Rows are points. A path goes straight from each point to the next, and from the last back to the first. The post is the endless flat space through its rows: a point in 2 columns, a line in 3, a plane in 4, and so on, so that a path can go around it. Count how often the path circles the post. Going back the other way cancels.

Post (2 x 3):
[[ 15  21  49]
 [ 21 -46 -45]]
Path (14 x 3):
[[-31  17  17]
 [-32  48 -38]
 [ 71  17 -25]
 [ 37   6  41]
 [  4 -55  24]
 [-65 -25  12]
 [ -2  -2 -15]
 [ 33 -10 -36]
 [  4   3 -24]
 [-56  16   4]
 [ 24  15 -38]
 [ 82   2 -59]
 [ 66 -70  51]
 [  9 -58  25]]
Times around: 2

Post (8 x 9):
[[ -6  22  70   1 -28  62 -45  21 -18]
 [ -8  26  96  24 -46   1  17  -5  18]
 [-12  22  31 -28 -44 -46  10  42  61]
 [  0 -54 -77  77 -14 -28 -63  25 -67]
 [ 19  30  21 -41  11  11  75   4  -3]
 [  0  -2  50  30  37  36  47  52   2]
 [ 26  11   1  -9 -21  40  34   5  50]
 [ 22   8  23  14 109  44 -23 -75 -48]]
Path, 7 rows:
[[ 34  28  69  34   1  -3  59   8 -14]
 [ -2  44  79  67  19   3  29  16 -17]
 [ 56  15  30 -18  34  20   7  24   1]
 [ 27 -43  40  35  21  20  48 -34 -48]
 [-19 -33   0  38 -20  27  60 -20  19]
 [ -4 -32  32 -39   4  55 -20 -17 -41]
 [ 20 -19  67  66  11  40   5 -19  16]]
Times around: 0

Post, 17 rows:
[[ -1  17 -39  20  44   6  -9 -45  99  69  75 -22 -20   4  26  14 -17 -35]
 [  4 -10 -46  68  25 -47  44 -32  41  36  94  44  51 -78  18 -53  49 -27]
 [ -6  -9 -10  51 -16   5  -6 -77  -8   2 -73 -44 -54   5 -14  44 -12  68]
 [-14   8  21 -70  43   9  58  22  26  33  55 -43  22 -76  21  47  -5  -4]
 [-19 -15  10  51  64 -36 -13  40  31  18   4 -49  57 -48 -49   7  20 -24]
 [ -9 -12 -56 -26   5  24  -5  18  17   2  23  20 -62 -51 -60  26  -6  61]
 [  3 -42 -26  70 -12  63 101 -22 -31  -7 -28  22 -31  51 -24 -24  49  54]
 [ -6 -16  71  14 -46 -30  56  23  -5  76  14 -34  40  31  30 -90 -53  -3]
 [  3 -45  54 -12 -87  60 -18  33 -22 -12  30 -69 -43 -41  16 -43  77  67]
 [  4  35 -44 -33  -5  12  14 101   5 -19 -56  53  46 -20  53   0 -34  -2]
 [ 14 -27  40  31  18  19  20 -16 -44  20  19  32  85   2  20 -98   2  47]
 [ -3  -3  51  -3   8 -36   6  -1  42 -49  71 -87  -3 -34  84 -71 -37 -30]
 [ -3   4 -41 -61  -9   0  26 -23  -2  14  11  32 -37  30 -23  37  41  12]
 [  9  -9 -18  29  45 -29   1 -18  21  37 -52  11 -92  55  42  34 -10  66]
 [ 11 -11   1  46   4  19 -10  39 -45 -15  67   7 -34 -21  59   8  16 -57]
 [ 26 -17  77  16   7   4  82 -40  53 -30 -10  57  15  30  -1  45 -20  33]
 [ 19  10 -34 -69  -3   8  20   0  43  45 -21  47 -40 -78 -12 -85   0 -34]]
Path, 13 rows:
[[-21 -15  22 -34 -56 -49  31 -66  46  37 -10  15 -71 -21  16 -27 -52  74]
 [ -6 -23 -53  -1 -16  12 104 -18  37  37  20 -11 -21  -3   1   5 -33 -15]
 [ 53 -24 -22  34  -1  56 -34  73  15  -9 -20 -22 -39 -30  38   6  -2  54]
 [  5  19  26  11 -11   1 -15 -15 -11 -46  19 -48  29 -69 -11 -26 -30  13]
 [ -9  14  33  31  -7 -21  18 -36 -18  22  30  29 -59 -74  13  11  21   4]
 [-43 -54  45  -6  36  50  42  24 -13  52 -23  18 -23  74  17  -1  34  58]
 [  0 -62   6   9   6  -4 -15 -39 -28   1 -37  35  29 -56 -10 -49   1   3]
 [ 17 -35 -21 -27  14  11  57 -21  48 -25  17 -35   7  74  30  54  19  58]
 [ 10  17 -72  34  13 -74  28  31  27  24 -16  26  18  -2  13 -30  -4  12]
 [ 10  20  15  17   1  -1 -52  24  -8   3  53 -33 -37 -51  14 -20 -16  48]
 [ 19   4 -25 -14  -6   8  19   8 -29  70  -8   2  -3   3   4 -53  31 -11]
 [ 20 -20 -34  -8 -41  -4  79   9   3  38  34  33 -14  42  18  67  12   5]
 [ -9 -48 -26  43  46  37  -8  31  44  -4  -7  47   6 -36  36 -58 -56  33]]
Times around: 1

Post (17 x 18):
[[ -15   27  -33    9  -48  -61   30  -22   14  -30  -50   10   56  -21
   -55   72   82    1]
 [  38   26    6   27   -7   18  -16    3   80   52   -8   19   12    4
   -25  -48   14   49]
 [ -14  -12  -85  -45    5   41  -49  -26   10   28  -49    6   41  -20
    58   28  -39   -1]
 [  60   31  -43   50    1   43   10  -11  -23  -34   39  -45  -34   74
     4   53  -42    1]
 [  58   22  -51    5    6   61    6   10  -25  -30   25   15   16   13
    24  -18   42   34]
 [  29  -34  -45   16  -62    2  -20   34   -8   -8   21   27  -14  -41
    41   53  -45   25]
 [  59    5   16   18  -33  -15  -28 -105   -1   26  -22    4   11   41
    58  -63  -36    3]
 [  15   21   27  -19  -13   76  -48   -9  -60   31   10  -31   11  -61
   -40  -36  -20  -58]
 [  24   42   75  -17  -46  -30  -37  -26  -33  -24  -54   -9    5   34
    -4    9   37   58]
 [  17    9    0  -33  -17   61   -3  -46  -16  -62  -38   12  -22  -17
    24  -10   29   -4]
 [  43   21    5   13   21   58    5   -9    1   38   25  -33   18  -12
    -1   11   85   32]
 [  27    0  -31  -59   13  -10    3   34  -25  -10   65   26  -54  -15
    43    0   10    9]
 [ -11    4   -1   11  -19  -18    1   92   11  -53  -12  -31   50  -30
    29    9   -5   30]
 [  25   43    4   14   19   -3   18   17  -49   10  -66  -23  -44   13
    32   14   55   39]
 [  37   12   45   19  -12  -15  -79  -50  -42  -33   -3   27  -16   12
    59    9   -7   -5]
 [  -4    1   22  -65  -11    6   36  -17  -37   22  -64   52    2   76
     7   38   -3  -60]
 [  19  -11  -31  -10   26   17  -19  -34  -36   11   13   21    9  -54
    32   18  -54   17]]
Path (23 x 18):
[[ 28  11 -49 -19 -34   2  57   0  -2 -40 -41 -31 -12   0  69  15  16  17]
 [ 51   7 -10 -15  34   2  -3 -16 -48   0 -51   8 -20  12  30  59 -13  -5]
 [  7 -24  -9 -15  -5 -16  18   6  18 -12 -38 -29 107  -5  16  33   3  33]
 [ 44  21  -1  26 -31 -10 -16 -19 -16  24 -31  23  39 -29  20  20  53   0]
 [ 19  32 -11 -15  24  -2  56 -25 -22 -28 -11  18 -16  -4  54 -40  20  19]
 [-13   8 -25  -1   5  11 -11   4 -12   8 -21  32  -3  -3  55 -11  36   1]
 [ 19  37  26  26  38  40   5 -10 -31 -27  19 -14  25  32  10   0   4  43]
 [  2  60  13   8 -31 -14 -75  13 -31 -29   2   8   1 -25  55  -2  34  -4]
 [ 45  42   6  -2 -14  16 -53  -1   8  58 -33 -20 -37 -10  38   2 -36   8]
 [ 63  16 -57 -29   4  61 -20  23  31 -31 -31  27  17   6 -31  75  33  66]
 [ 13  -7 -51   8  74 -14   1  -4 -19  -8 -27  13 -13  13 -10  22   2 -13]
 [  1   0 -35  23 -12 -10  35  44 -12  15  -2  18  67  13 -34 -17 -15  -4]
 [ 23 -35 -36  22 -24  24  38  32 -50 -31  25  20   6  28 -34  28 -17 -55]
 [ 36  22  13 -35   6  -5  -4 -55 -37 -11 -50  -5 -55  16  18 -14  20  16]
 [ 12   2  13  20  58 -91  11 -46  25  33 -24 -31 -27  -2  39  67 -50 -25]
 [ 72   8 -69  -7  13  71  36  64 -21  -3  43  10 -23 -27  21 -55  11   7]
 [ 56  40  15  17  -9   2 -64 -20 -42  10   1   6 -50  -6 -18  24  22  10]
 [ 34 -22  57  16 -15   0 -57  28 -57 -58  36 -39  78  11  31 -38 -29  15]
 [ 11  10  -3  34 -21 121 -14  18  -6 -31   4  25  -2  39   1 -27   1  24]
 [ 37  32  48  21 -53  54 -25  12  -4 -20   4  43  22  41  48 -39  38  64]
 [ 58  50  75  41  19  13  12 -30 -18 -31  11 -24  61   1  18 -40  25  -4]
 [ 28  58  20  22 -23  27  27 -50 -28 -26  -2 -19 -15 -40 -15 -17 -12 -16]
 [ 14  65  59  29  41  52 -13 -22 -77 -10 -16 -58   8 -38 -35 -17  -1   8]]
Times around: 1
